Each row is a point. The points of each table are mixes of a few directions, plus a little noise. Count the directions of each table, and those that both share. Where both have some left over, give the other angles between the two spaces (their principal angles), to ten degrees, smallest first.
(in the rows, 128 means zero)

First (4 x 3):
[[ 87  69 102]
 [161 174 148]
 [141 124 121]
 [121 145 142]]
Second:
[[125 130 164]
 [ 97 161  47]
 [161  95  89]
 [140 116 151]
 [138 119 123]
 [125 130 173]
 [110 145 147]]
Directions: first 2, second 2, shared 1; angles 80

First (9 x 6):
[[ 95 115  97 109 125  63]
 [109 124  89 102 102 117]
 [144 132 153 145 142 146]
 [125 120 158 150 168  78]
 [106 126  75  92  86 129]
 [152 138 147 139 125 181]
 [140 126 171 158 167 111]
 [144 129 168 155 159 127]
 [136 140  93 102  77 201]]
Second, 9 rows:
[[142 100  89  48 126 121]
 [119 118  73 122 172 173]
 [144 108 120 132 122  94]
 [111 145 128 211 160 158]
 [130 137 160  80  93 114]
 [102 164 154 165 138 171]
 [129 122 119 146 137 126]
 [132 128 140 103 111 116]
 [141 128 168 146  94  78]]
Directions: first 2, second 3, shared 0; angles 50, 50

First:
[[102 108  88 168 100 105 164 168 152]
 [ 88 109  96 137 107 138 128 136 158]
 [141 153 122  79 110 189  75  99 102]
 [ 92 115  89 131  98 149 121 136 151]
 [196 158 185 117 167 104 134 117  78]
 [119 129 136 108 136 148 104 106 132]
 [103 110 125 141 135 114 138 130 153]
 [183 142 182 142 172  76 160 132  97]]
Second (10 x 9):
[[ 95  99 139 154 153  92 151 130 167]
 [172 147 138 137 126 109 148 146  96]
 [ 58  99 111 109 128 163  91  97 180]
 [145 143 123 115 115 146 116 125 108]
 [146 120 150 164 152  69 175 154 127]
 [137 140 121 115 117 148 112 125 113]
 [126 157  91  63  79 228  52  95 105]
 [110 125 118 110 120 155 105 113 139]
 [166 136 147 155 142  83 168 152 109]
 [128 115 142 154 149  86 158 141 139]]
Directions: first 3, second 2, shared 2

First, 11 rows:
[[130  87 124 116 108 108 114 160 153 133 157 138]
 [129 198 141 146 164 170 147  84  86 113  95 109]
 [145 156 170 124 147 182 118 158 111  89 197 117]
 [127 183 136 142 156 157 145  91  95 119  96 113]
 [109  87  80 131 102  63 136 100 154 173  55 142]
 [136 121 142 121 128 142 118 155 132 113 171 127]
 [124  99 114 124 112 102 125 134 146 140 122 137]
 [129 112 129 123 121 121 123 142 138 129 143 132]
 [126 195 136 146 161 161 148  80  89 119  84 111]
 [120 131 110 134 127 111 137 102 127 144  85 130]
 [135  38 123 103  84  90  97 201 181 133 201 151]]
Second (10 x 12):
[[148  82 131 101 117 172 162  92 107 132 131 169]
 [113 164 125 150 137  94 101 156 145 124 126  96]
 [109 173 124 156 139  85  94 164 150 124 125  87]
 [128 128 128 129 128 127 128 128 129 129 128 128]
 [109 172 124 155 139  87  96 163 148 124 126  89]
 [149  80 132 100 116 173 164  90 105 132 131 171]
 [148  83 133 102 118 170 162  92 106 132 131 168]
 [105 180 123 159 141  77  89 169 153 125 125  81]
 [112 164 125 149 136  94 101 157 146 124 126  96]
 [161  51 135  83 110 200 185  68  92 135 133 197]]
Directions: first 2, second 1, shared 0; angles 90

First, 10 rows:
[[189 129  79 145 125 136 210  99 129 155 119 158 155 209 159 132 140 144]
 [126 129 130 127 127 128 130 127 124 129 124 130 123 129 128 128 130 128]
 [227 127  52 152 123 137 192  98 174 137 169 147 219 216 178 135 114 147]
 [159 129 105 137 127 130 161 114 133 138 129 140 146 163 143 130 132 134]
 [149 127 116 131 128 130 130 124 145 126 144 127 154 139 136 130 121 131]
 [ 98 131 149 125 129 124 144 129  92 142  88 137  78 124 114 126 147 126]
 [ 81 126 166 111 131 123  46 155 139  98 151  97 121  54 104 125 110 113]
 [ 80 129 168 117 129 123  69 149 124 110 130 108 103  66 102 125 122 115]
 [ 66 135 175 117 130 121 130 137  69 142  68 136  42  98  99 124 154 121]
 [105 126 147 120 128 126  70 147 150 104 157 104 143  79 116 126 109 118]]
Second:
[[159 195 138 145 120 164 171 139  80 113  77 156 132 182 109 145 207 153]
 [141 158 134 136 127 144 144 134 106 123 105 138 127 148 123 142 157 138]
 [129 131 128 129 128 130 129 129 126 128 126 129 128 130 127 129 131 129]
 [122 147 150 136 161 134  98 151 109 151 112 102  91  90 165 205  73 118]
 [ 98  67 121 113 139  95  85 121 171 145 174  99 120  73 150 121  47 103]
 [137 123 112 124 100 129 158 111 136 107 133 153 158 167  95  68 185 140]
 [126 108 116 121 114 119 135 115 145 120 144 135 144 137 114  89 141 128]
 [145 174 140 140 132 152 146 140  94 124  93 139 121 151 126 158 162 141]
 [108 113 144 127 163 116  79 145 134 157 138  90  92  66 172 192  37 106]
 [115  64  97 108  96  99 134  95 180 112 178 139 167 136  99  31 140 123]]
Directions: first 2, second 2, shared 0; angles 50, 70
